Each row of a before or after table is a point. The points were changed in one or more steps. Then noise was added and the rows were shuffled. The steps act on columns, c1 being the first. Write out the steps. A step turns or swaps two columns, mirrors them in a line or flattens them onto one, adds a multiple of one to another, or multiplies or shifts one. Angles are multiples of 10 degrees, from the lower column toward the higher: turns from -170 to 170, lines from 10 to 170 but not 90. Use the fewest steps. Two steps may share a column if one is a turn and the other turns, adds or multiplies; they go together, in the order done. Otherwise the lowest column goes first.

Before:
[[-16  27 -37]
 [-22  10 -15]
 [-10   8  19]
 [ 14  15   9]
 [ -3  22 -12]
 [ 13   9  -8]
 [-16   5  17]
 [ 16   4  -1]
 [ -6 -20  19]]
After:
[[ 19  19 -16]
 [-11  15  -3]
 [ 21  -4 -22]
 [  0  16 -11]
 [ 14  -4  27]
 [ -1  20  17]
 [ 29   4 -63]
 [-10 -21  31]
 [ 12   1  32]]
Steps: mirror c1 and c2 in the line at 70 degrees; multiply c3 by 1.6

Before:
[[ 13 -11  25 -17   9  -2   6   9]
 [ 27   2  -7   1 -13 -31 -19  -1]
 [ 27   4  -8  19  -1   6   6 -18]
 [ 17  -1 -10  -4  19 -36  21 -18]
 [ -2 -19   6  11 -11  12 -21 -19]
 [ 24 -25 -21 -14  24 -22   9 -20]
 [ 22  16   6 -10 -23 -20  18   0]
 [  0  18  27 -17   0  -7  -6  14]
 [  2  -9  -3   9 -11 -18 -20  19]
 [  6  13 -17 -21  25  12  15   7]]
After, 10 rows:
[[ 23  16  19 -23 -29 -11   7  -4]
 [  6  14  15 -54  27   4 -17  -1]
 [ 17   0  21   6   5 -40  -9 -18]
 [ 14 -11   7 -50   7  -5  26   3]
 [  3 -11 -21   6 -16 -15  -4  21]
 [ 25 -26   9 -16  15 -28 -22 -23]
 [ 26   4   6  62   1   6  -8 -10]
 [  0  18  -7 -52  -1  -7  28   7]
 [ -1 -18 -21  43  -7  16   6 -14]
 [ 27   1 -18   4 -23 -24  -8   0]]
Steps: swap c3 and c7; turn c4 and c8 by 20 degrees; multiply c4 by 2.5; turn c5 and c6 by -20 degrees

Before (10 x 12):
[[ 12   3  -1 -10   9  14 -20   7   5   4  -3   8]
 [-17   5  -1  -1  14   0   6  12 -10 -31  26 -18]
 [ 11 -17   2   6 -15   6  10 -24  -1   7  -6  11]
 [ -9  -3  27   1  22  -7   2 -15   2   7   5   7]
 [  6  13  -4  11 -17  15  -7  -8 -23 -21  19 -15]
 [ 14   8   6  -7   3 -14 -15 -11   9 -10  -6  -3]
 [ -8  21  -8   7  -4  -9   2  11   7  -3  -3  -7]
 [ -4  16  28 -20   1   7  11  -2  10   2  26  -9]
 [-15   4  -2 -16   8  -6 -23  -4   4   2  12   6]
 [-22  -2   5   8  20  -9 -12  12  13   4 -13 -17]]
After, 10 rows:
[[-10   7   0  -5 -10  15 -20  -2   4   0  -3  20]
 [ -6  -3  -1 -33  16  -6 -23  -5   5  -1  12  17]
 [ 13 -26   2  14 -13   6  10  12  -1   8  -6  28]
 [  0   2  28 -60   4   7  10 -16  10  -5  27 -22]
 [  6  16  -8  12   6  -8   2 -19   8  -9  -3 -17]
 [-17  11   6  26  25  -9 -12   4  13  -6 -14 -42]
 [-20 -16  28  -7  13  -7   2   1   2   6   4  18]
 [-10  12  -2 -40  19  -1   6  -2 -10 -25  25 -45]
 [ 16  -6  -4 -17  -9  14  -8 -14 -24  -4  19 -37]
 [ -5  -8   5   3 -13 -14 -15 -10   9 -17  -5  -8]]
Steps: mirror c1 and c5 in the line at 130 degrees; turn c2 and c8 by -80 degrees; add -1.5 times c11 to c4; add -0.7 times c9 to c10; multiply c12 by 2.5
